Every row gives one point. Any point is a mix of the corners, with weights that add up to 1. It lies inside the corners' shape when no weight is negative. Is each point inside? If not, which corners have a negative weight?

Corners:
(1): [-3.31 -0.65]
(2): [1.52 0.21]
(3): [1.65 1.64]
Points:
[2.27 1.40] -> outside (1)
[-3.42 -1.03] -> outside (3)
[-0.26 -0.47] -> outside (3)
[0.30 0.94] -> inside
[-2.91 -0.22] -> outside (2)
[0.99 1.04] -> inside
[-2.14 -0.58] -> outside (3)
[0.08 1.05] -> outside (2)

Corners:
(1): [-0.47  1.08  0.47  0.11 -0.06 -2.05  0.23  0.47  3.41  1.77  0.04]
(2): [ 0.96 -1.00 -3.91  0.90  1.63 -2.79 -1.35 -3.98 -0.40 -2.73 -2.11]
(3): [-0.04  1.28  0.59 -3.25  0.81  0.20  0.90  2.18  4.15  1.38 -2.26]
(4): [ 0.78  1.38 -2.69  0.92  0.79 -1.79 -0.59 -5.26 -1.62 -1.29  1.10]
(5): [-3.33  1.51  1.63 -0.51 -2.88  5.35  0.65  0.24  2.56 -0.08 -0.54]
(6): [-0.76  0.88 -2.24 -0.35 -0.16 -0.71  2.86  1.70  0.87 -1.20 -0.75]
(7): [-2.25  0.03 -1.80 -2.21 -1.28 -1.96  1.58  1.11  1.04  0.20  0.54]
(8): [-2.01 -0.87  2.56 -0.97 -4.19  4.66  3.83 -2.21 -2.47 -1.55  1.79]
(9): [-1.87 -1.20 -1.88 -0.47  2.21 -0.94  2.32  1.49  0.56  0.75  0.71]
(10): [-1.16  0.90  3.37 -0.64 -2.82  3.98 -0.53 -0.36 -2.05  0.28  1.30]
(11): [-0.31  0.63 -1.12  0.26  2.92 -1.62 -0.82 -2.83 -0.38 -3.46  0.55]
(12): [ 1.43 -1.25 -2.89 -0.68  1.33 -2.49  0.30  1.34  2.29 -0.25  1.87]
Points:
[ 0.08 -0.20  0.15 -0.09 -0.08  0.32  0.17 -1.82 -0.88 -0.66  1.01] -> outside (5, 6, 7)
[-0.48 -0.23 -1.40 -0.06  0.25  0.46  1.09 -1.23 -0.39 -1.48  0.02] -> outside (1, 7)
[-0.74 -0.31  0.03 -0.75 -0.41  1.72  1.11  0.27  0.25 -0.97  0.15] -> outside (1, 4, 7)
[-0.82 -0.05 -1.40  0.37  0.00 -0.56  0.11 -2.32 -0.56 -1.33 -0.40] -> outside (3, 12)
[-0.79 -0.10 -0.62 -0.39  0.23 -0.13  0.31 -1.62  0.01 -0.65 -0.14] -> outside (6, 12)
[ 0.37  0.13 -1.25 -0.06  1.79 -1.67 -0.22 -0.26  0.98 -0.49  0.45] -> outside (5, 7, 8)
[-0.38 -0.13 -1.01 -0.02 -0.18 -0.49  0.40 -1.68  0.40 -0.97 -0.38] -> inside

Corners:
(1): [-1.78  1.47 -0.70 -0.21 -1.97  1.98 -0.56 -1.32 -1.71 -1.00  0.44 -1.44
 -3.72 -1.41 -0.61 -1.19  0.59  2.43  0.43 -0.88]
(2): [ 0.82 -1.07  1.83  4.08  3.34  0.36  2.23  0.04  3.72  0.66 -0.35  1.66
 -0.10  1.87 -0.16 -2.04 -1.44  0.44  0.29  1.88]
(3): [-0.61  0.09 -0.49  1.56  3.11  2.13  3.99  1.68  0.75  0.58 -2.36  0.79
  2.17 -1.23  2.21 -1.95 -1.09 -0.14  1.61  1.60]
(4): [-1.31  0.89  2.18 -2.51  2.46 -0.37 -1.52 -0.80 -0.57 -0.54  2.02 -1.58
  1.06  1.89 -0.20 -0.39  0.98 -4.02 -3.41 -0.61]
(5): [-0.62  2.41  1.82  1.17 -2.73  0.78 -4.51  2.11 -3.28 -0.21  2.03  1.71
  0.82  0.58 -0.07  0.51  4.53 -0.56 -2.54 -1.27]
(6): [ 2.36  3.38  2.13 -0.75 -0.07 -2.33 -0.76  0.50 -1.55 -2.00  2.46 -0.80
  1.86  1.17 -1.98 -1.46  1.31 -3.35 -1.21 -0.69]
(7): [ 0.57  2.42  2.04 -1.77  0.19 -0.28 -3.08 -0.34  0.27  0.99  1.12 -2.47
  1.41  0.14  0.47 -2.76  3.11 -2.30 -3.73 -0.88]
(8): [-0.70  1.39 -0.69  0.26 -1.46 -0.42  0.46  0.52 -3.23  1.22  1.17  1.46
 -1.60 -3.02 -4.23  1.05  1.84  2.63  1.75  0.81]
(9): [ 2.86 -0.69 -0.55  2.92  1.90 -0.30  1.63  0.73  0.50  2.22 -1.79 -0.24
 -0.34  2.04  0.48 -2.69 -0.87 -2.01 -1.01 -0.53]
(10): [-2.28  0.88  0.86 -1.16  0.30  2.93 -1.58 -1.18 -1.52  0.27 -0.58  2.25
 -0.98 -2.21  1.21  1.10 -0.52  1.33  1.87 -1.31]
(11): [-0.29  0.17 -0.83  1.93 -0.05 -0.04  1.89 -2.96 -0.17  0.27 -1.13  2.52
 -1.45 -1.65  1.02  2.88 -1.22  0.85  1.30  0.87]
(12): [-1.04 -0.62  0.37  2.43  0.97  0.35  3.33  0.30  2.34 -0.03 -1.71  2.89
 -2.26 -1.66 -0.03  0.29 -2.51  0.74  0.62  0.94]
(13): [ 0.47  1.35 -1.14 -2.29 -0.75 -0.39 -2.45 -0.01 -0.59 -0.73  1.88 -0.86
 -0.96 -0.21  0.24 -1.72  3.95 -2.05 -2.43 -2.31]
(14): [-1.15  0.92  0.80 -0.95 -2.88 -0.37  0.48  0.20 -2.46 -0.45 -1.48  0.49
 -1.70 -0.92  0.40  2.03  0.06  2.91  2.64  0.60]
(15): [-1.59 -0.06  1.28 -1.90 -0.95 -0.39 -1.99 -0.54 -1.18  1.61  2.15 -0.87
  1.63  1.26 -1.81 -1.81  1.58 -2.13 -1.19 -0.64]
(16): [ 0.02 -1.48  0.85  3.83  0.00  2.14  2.77 -1.31 -1.44 -2.21 -0.58  1.54
 -3.76 -3.67  0.36  1.15  0.42  0.60  3.24  2.17]
(17): [-0.09  2.00  1.95 -0.26 -0.35 -0.38  2.78 -2.69 -1.11 -1.21 -2.05  2.26
 -1.62 -1.31  0.64  0.42 -0.54  3.15  0.83 -0.67]
(18): [ 0.48  1.37  1.05 -2.14 -2.76  0.88 -2.05 -0.79  0.21 -0.24  0.16 -1.08
 -0.01 -0.53 -2.83  1.03  3.13 -0.33 -2.02 -2.13]
(19): [ 0.43  0.34  1.49 -2.04  0.69 -2.21 -1.71  0.36 -0.56  0.10  2.00 -2.60
  3.53  1.01  0.13 -0.41  1.68 -4.32 -2.03 -4.06]
(20): [ 0.37 -2.73 -0.91  1.29  0.27 -0.20  0.08  1.89  0.86 -2.06 -0.44  1.71
  0.16 -1.38 -0.49 -1.94 -2.06  1.06 -1.65  1.44]
(21): [ 0.57  0.15  3.26 -2.02 -0.42  0.19 -1.14  2.06  0.68  0.53  3.10 -0.81
  1.61  3.67  1.25 -1.33 -0.61 -1.38 -3.82 -2.10]
Points:
[ 0.02  0.36  0.70  0.14 -0.11  0.18 -0.46  0.24 -0.43 -0.25  0.73  0.06
 -0.03 -0.26 -0.47 -0.60  0.80 -0.79 -0.68 -0.32] -> outside (17)
[ 0.22  1.27  1.01 -1.38 -1.53  0.19 -2.00  0.83 -0.91 -0.16  0.82 -0.50
  0.71  1.13 -0.22 -1.16  1.75 -0.27 -1.45 -1.90] -> outside (4, 7, 8, 11, 12, 16)
[ 0.18  0.67  0.98  0.17  0.19 -0.07  0.13 -0.01 -0.18 -0.22  0.08  0.13
  0.03  0.18  0.12 -0.72  0.25 -0.79 -0.53 -0.34] -> outside (8)
[-0.21  0.81  1.19 -0.38 -0.43 -0.13 -0.48 -0.11 -0.45 -0.39  0.95 -0.24
  0.12 -0.03 -0.40 -0.48  1.20 -0.58 -0.98 -0.60] -> outside (9, 10)

Corners:
(1): [-0.77  5.21 -3.38 -1.52  1.67 -1.21  2.17  0.59  1.81  0.02  1.24 -2.41
  0.75  1.30 -1.22  1.46 -1.47 -1.59  1.27 -1.33]
(2): [-0.57  1.89  1.92  0.32 -0.21 -0.76  2.62 -1.88  1.56  0.24  1.65  0.51
 -0.67  0.11 -1.07  1.26  1.32 -0.04  1.14  0.28]
(3): [ 0.13  1.00  1.24 -0.34 -2.60 -0.27 -1.76 -0.20  1.25  1.84  1.74  0.53
 -1.04  0.01  1.34  0.46 -1.14 -0.65  0.33  1.96]
(4): [-2.18 -0.64 -0.06  2.05  0.39 -2.04 -2.11 -0.13 -7.35 -2.87 -0.62  3.31
 -1.35  0.58 -2.62  3.43 -0.78  1.63  0.87 -1.45]
(5): [-0.48  0.04  1.72  2.27  1.10  0.10 -1.05 -0.53  0.56 -0.85  0.54 -0.34
  3.69  0.17 -1.14  0.55 -1.61 -1.16  2.29  1.13]
(6): [ 0.53  1.33  0.07  0.97 -1.35  1.94  0.92  1.58  0.25  6.61  1.55  2.61
  3.47  0.91  1.44 -1.42  0.84 -1.00  0.53 -0.30]
(7): [-1.29 -0.09 -1.75 -2.15  0.51  0.41  0.06  0.17 -0.99 -1.52 -4.27  0.67
  0.22  0.29  2.38  0.50 -0.76  0.80  1.17  0.41]
(8): [-0.26  0.36 -1.07 -1.15 -0.75  1.63  0.17 -0.93 -0.67  0.95 -3.09 -0.33
 -0.07 -3.96  2.00 -3.04  3.19  0.98  0.68  0.71]
(9): [ 2.60  0.54  1.78 -0.04  2.10  0.03  3.07  0.86  1.19  0.29 -1.44 -0.83
  2.26  1.06  1.45  1.18  0.87 -0.35  2.08  1.52]
(10): [ 0.44  2.03  0.47  0.17  1.19  0.19  1.99 -0.68  1.75 -0.39  0.35 -0.96
  1.91  0.94  3.21  1.89 -1.95 -4.49  1.20  1.90]
(11): [-1.62  0.36 -2.88  2.15 -1.66  0.44  0.78 -0.26 -3.22 -0.52 -0.06  1.91
 -0.82  1.13 -1.96  1.58 -1.69  0.88 -1.70  0.06]
(12): [ 2.14  0.23 -1.79  0.07  0.23 -0.58 -1.44 -3.34  0.41  0.39  0.78  0.41
  0.00 -1.21  0.66 -1.74 -0.51 -0.20  1.77  1.96]
(13): [-0.08 -0.36  0.60 -0.39  1.08  0.04 -0.67  0.08  1.53  0.15 -0.77 -0.30
 -0.36 -0.41  0.13 -2.22 -1.79 -1.85  1.71  1.08]
(14): [-0.78  2.59 -1.02 -0.88  0.48  1.77  0.62  0.20  1.79  0.82  1.59 -1.80
 -0.62  0.10 -0.55  1.69 -1.60 -0.96  2.05  1.05]
(15): [-1.67 -0.63  1.41  0.50  0.48 -0.59 -2.08 -1.40 -1.88 -0.14 -5.92  1.20
 -0.08 -2.11 -2.39 -3.07 -1.08  0.63  2.14  1.82]
(16): [-0.18 -0.06  0.67  1.86 -0.06  1.55 -0.69 -2.92  1.33  0.56  1.25  0.01
 -0.71 -2.02  1.94  0.60 -0.31 -0.05 -1.73 -1.89]
(17): [-0.31 -1.00 -3.22  2.53  2.31 -0.79 -1.13  0.29  0.85 -0.16  1.38 -1.67
 -2.04  1.21  0.22  2.12 -2.59 -0.27  2.94  0.86]
(18): [-0.96 -0.43 -0.14  0.08  0.08  1.66 -1.63  0.62 -0.07  2.73 -5.72  1.13
  1.14 -0.78 -1.24 -2.68  3.53 -1.30 -0.75 -0.39]
(19): [-1.92  3.50 -1.38  2.09 -5.33  2.02 -3.52  0.84 -2.83 -0.07  0.29  0.56
  0.34  0.84 -2.76  2.36 -0.43 -3.08  1.39 -3.87]
(20): [-0.17 -1.31  1.69  2.31 -1.91 -0.94 -0.80 -2.71 -0.91 -2.20  1.44  7.70
 -1.56 -6.02  0.40  0.09  0.29  0.46 -0.19  1.37]
(21): [-0.51  3.75  0.08  2.77 -0.73  1.84 -1.41 -1.56  0.73 -0.92  1.33 -0.35
  0.57  0.20 -0.22 -1.21  0.29  1.14  2.01  0.30]
Points:
[-0.38  1.00 -1.83 -0.15 -0.02  0.65 -0.09  0.79  0.02  1.22 -1.38 -1.07
  0.63  0.93 -0.25  0.15 -1.07 -1.33  1.32  0.76] -> outside (2, 4, 16, 20, 21)
[-0.41  1.17 -0.27  0.61  0.11  0.25 -0.14 -0.59 -0.11  0.29 -0.37  0.00
  0.43  0.15 -0.29  0.10 -0.26 -0.36  1.22  0.29] -> outside (20)
[-0.30  0.76 -0.10  0.51 -0.56  0.45 -0.43 -0.47 -0.60  0.59 -0.26  0.86
  0.58 -0.63 -0.34  0.03 -0.58 -1.04  0.48  0.17] -> outside (2, 7, 17, 21)
[-0.08  1.38 -0.66  0.64  0.16  0.66 -0.41  0.00  0.25  1.14 -0.16 -0.73
  0.76  0.25  0.10 -0.17 -0.50 -0.93  1.06  0.22] -> outside (2, 7, 20)

Corners:
(1): [ 0.83 -0.57 -1.94  0.07  2.35  3.47 -2.63 -2.97  1.79 -1.79 -1.10 -0.32
  0.20  2.73  2.52 -0.44  0.47 -0.74 -2.55  0.94]
(2): [ 1.63 -1.65  1.09  1.24 -0.18  2.11 -0.49  1.01 -1.81  2.16 -1.49  1.07
  0.92  2.33 -0.24  1.20 -2.78 -1.66 -0.56 -1.25]
(3): [-1.16  2.41 -0.98 -1.25  2.45 -0.39  2.09  0.13  1.68  0.92  2.82 -0.43
  0.29  0.39 -2.52  1.46 -0.49  1.02  2.81 -0.92]
(4): [-0.26  1.34  0.72  1.22  0.82 -1.83  1.45 -0.01  2.26 -0.40 -1.49 -1.75
 -1.96 -1.21 -1.45  1.20  3.80 -3.55 -0.98  0.19]
(5): [ 0.78  0.52  1.31  1.08 -3.06  0.35  0.50  0.73 -1.36  1.49  0.88  1.96
  2.48 -2.16  0.46  0.83  2.17 -1.76 -0.46 -1.17]
(6): [-4.20  1.60 -3.21 -1.42 -0.50  3.29  2.87  1.30 -0.72 -0.22  3.11 -1.63
  0.40  2.60 -2.25  2.19  2.16  2.58  1.77  2.02]
(7): [ 0.82 -1.18 -2.83  1.89  1.60 -0.82 -1.05 -0.50  0.11 -0.34 -1.66 -0.27
 -3.12  1.46 -2.60 -0.98 -2.88 -1.83  0.45 -2.24]
(8): [-2.43  0.52 -0.94  1.48  0.85  0.56 -3.07 -2.55  0.56  0.71 -2.23 -2.40
  2.07 -0.53  1.99  2.26 -2.17 -0.47  0.11  2.12]
(9): [-1.28  0.22 -3.15 -1.92 -0.52  0.30  1.73 -1.69  1.78 -0.69 -0.41  0.49
 -2.60  1.53 -1.52  0.25 -0.13 -0.41 -0.88 -0.09]
(10): [ 0.79  0.99  0.67 -1.14  0.50 -0.86 -0.98  0.98  1.66  1.76 -1.65 -1.27
  0.50 -2.47 -1.54 -1.58 -0.13 -2.01  1.37 -0.48]
(11): [ 1.97  0.98  0.38  0.03 -0.76 -0.98 -0.02 -0.50 -1.84 -0.52 -2.23 -3.45
 -0.34  1.50 -2.38 -2.41 -0.84 -0.44 -2.74  0.85]
(12): [ 1.18  1.68  1.39  1.26 -1.73 -2.26 -0.87  1.15 -1.56  3.20 -2.44  2.49
  1.79 -0.30 -2.11 -1.29 -1.25 -3.40  2.77  1.63]
(13): [-1.47 -0.71 -2.85 -0.53 -0.93 -0.98  0.26 -1.86  1.91 -2.10  0.85  1.80
  2.21 -0.43  1.44  0.51 -0.35 -3.56  0.04  2.86]
(14): [-1.33 -0.57  0.66  0.82  2.35 -0.18 -2.51 -2.93  3.53 -1.32  1.09 -1.50
 -0.88  1.07  0.89  1.20  0.98 -0.15  0.04  0.37]
(15): [ 3.02  1.24  1.11 -1.85  0.13  0.69  0.36  0.71 -1.22  1.43  0.92 -0.45
 -2.51 -2.86 -2.40 -2.36  2.95 -3.09  0.43  1.00]
(16): [-1.45 -1.46  0.59  3.59 -0.10 -1.58 -1.98  0.27 -0.49  4.65 -1.53  2.03
  3.02 -0.23  1.38  1.52 -2.03  0.43 -0.52 -0.81]
(17): [ 1.47 -0.97 -1.11 -0.58  0.09  2.26 -3.24 -0.57 -3.57 -1.41 -1.01  0.66
  2.60  2.52  1.37  3.27 -0.38  1.60 -2.46  4.54]
(18): [ 1.89 -0.43 -1.91 -1.24  0.32  0.19  0.96 -2.07  1.64  0.62  1.57 -0.11
  0.14 -1.68 -2.80  0.43  3.41 -1.48 -0.78 -0.84]
(19): [ 1.92  0.84  0.42  0.13 -2.17 -1.16 -0.05  0.82 -0.10  2.93 -1.17 -2.38
 -2.58 -1.78 -0.01 -0.99  3.17 -1.26  1.27 -0.21]
(20): [ 0.71 -1.70 -2.23  3.43 -1.56  4.97 -0.51  0.48  0.68 -0.67  2.58 -1.28
 -1.14  3.98 -0.93  2.44 -3.52  1.42 -2.41 -0.02]
(21): [-0.95 -0.47 -1.00  1.42 -1.61  2.16  2.28  0.67 -1.91 -0.97 -0.64  0.44
  0.19 -1.78 -0.77 -0.72  1.45 -1.66  0.75  2.97]
Points:
[ 0.06  0.02 -0.84  0.29  0.09 -0.18 -0.33 -0.37  0.21  0.58 -0.36 -0.68
 -0.19  0.70 -1.19  0.60 -0.53 -0.78 -0.14  0.46] -> outside (1, 5, 21)
[-0.52  0.46 -0.75  0.29 -0.76  0.49  0.25  0.55 -0.15  1.29 -0.36  0.59
  1.28  1.61 -0.13  0.91 -0.72 -0.14 -0.35  0.22] -> outside (7, 8, 14, 15, 18, 21)
[ 0.72 -0.25 -0.23  0.44 -0.62  1.04 -0.48 -0.14  0.00  1.74  0.38  0.31
  1.17  1.44 -0.36  0.91 -0.14  0.60 -0.61 -0.74] -> outside (4, 7, 8, 13, 15, 21)
[-0.33  0.28 -1.18 -0.34  0.76 -0.18  0.44 -0.87  1.12  0.21 -0.35 -1.17
 -1.11 -0.24 -1.15 -0.47  0.84 -1.47  0.23  0.01] -> outside (5, 12, 17, 20)
